Each wall is flat, endless, passes through zero and stands at right angles to its row. A trip goes straight from one point to another. List the walls that it crosses, first one first.

Walls:
(1): [-54   0   8]
(2): [-20 -25 -41]
(3): [-45  28 -34]
(4): [-48 -29  30]
(5): [ 33 -23  41]
(6): [ 40 -31  42]
Trips:
[-48 -67  15] to [15 -3 15] -> 2, 1, 4
[ 29 -42  53] to [-20  16  11] -> 1, 3, 6, 5
[ -2 -46   2] to [-3  6 51] -> 2
[ 88 -41 -11] to [69 99 14] -> none
[ 17 -47 -36] to [ 33 -61 -35] -> none
[ 13 -36  -3] to [  5  40 -45] -> 4, 5, 6, 3

Walls:
(1): [-21 -17 -16  66  64   3  31  32  27]
(2): [ 57 -53  23  29 -77 -32 -75   5  15]
(3): [  3  28 -22  87  19   5  42 -13  18]
(4): [ 58  50 -42  67 -34 -53  41 -10  -6]
(5): [ -6  48 -35 -34  19 -66 -12 -58 -49]
Trips:
[ 52 -44 -50  68  29  11 -33  24  12] to [ 43 -28 -25  19 -39   1 -35  39  32] -> 3, 1
[ 30  20 -17   9  24 -25 -21 -67  18] to [-19  29  56  43 -16  94 -29  10 -68] -> 4, 5, 2

Walls:
(1): [ 10   9  38  28  32  27  -8 -34   2  33 -23  12   0 -17   2  21  55   6
   7  16]
(2): [  -2   18  -63   59   -8  -17    0  -15  -19  103    7  -36   -1  -92
  -35   23  -59 -113   41  -13]
(3): [  1  13 -24  18  45  -4 -10  37  17 -30 -16  -1 -43 -74 -33 -64  16 -10
  17   0]
(4): [-18  -1 -36  -6 -38  47 -14 -53 -58 -27  11 -70 -52 -41  27  52 -40 -33
  27 -59]
(5): [-31 -54   1  28   7  29  70  61   0  17  35   0  -4  80   1 -20 -59  77
  -9   9]
(6): [ -44  -12   14   -7   -7   17   19   55  -35   35   26 -105  -20   16
   38   70  -56  -23  -59  -70]
(7): [ 73  75 -28  13 -10  10 -39   1  20 -53   1 -23  25 -46  82  36   1  12
  22 -10]
(8): [ 24   6   2  23 -37 -48  92 -45 -57  10  81  13 -71   7 -26 -53  21 -31
  28 -42]
(9): [-29  -7  37 -30  13  -9 -11  29 -53 -90  -7 -67  56   7  29 -49 -27 -46
 -32 -13]
(10): [-39   0   7  24 -17  60 -45 -28   2 -29 -11 -77  14  70  93  89   4 -44
  20  -5]
(11): [ -51  -14   41  -30  -24    3   10   41   45 -113  -10   49   69   12
   13   61  -48   79    2   21]
Trips:
[ 50 -10  13  -9  15  -6 -44  45 -14 -10  -8 -57  -5 -43  19 -35  30  18
  60 -42] to [ 12  -5  31 -41   0  25 -18 -13  -5  74  19  70  36 -48  36  11  -8 -44
 -21  22] -> 6, 4, 9, 3, 7
[-21 -27  23 -40  51 -13  23  68 -12 -60  32 -45 -13   6  94  33  17  61
  17 -18] to [ 74  12 -55 -63  23  29  15 -11 -11  -9   0 -45  29  25  15   8 -10  -9
 -37 -26] -> 11, 5
[ 39  -4 -22   4  -9 -33 -27 -66  -8 -44 -45 -19   6  31  32  62 -24 -64
  17 -18] to [ -7 103  31 -10  57 -31   6   4 -62  73  67 -37  81  37  10  -4   4 -48
 -50 -15] -> 8, 1, 4
[ 24  25 -49  35  64  29 -31 -45 -16 -27 -58  31  79  24 -38 -21 -18 -44
  -7  30] to [-34 -17  34 -22 -14  32 -27   2  23  64 -34 -12  40  -1 -27  -5   0  17
  -2  13] -> 7, 3, 11, 9, 5, 6
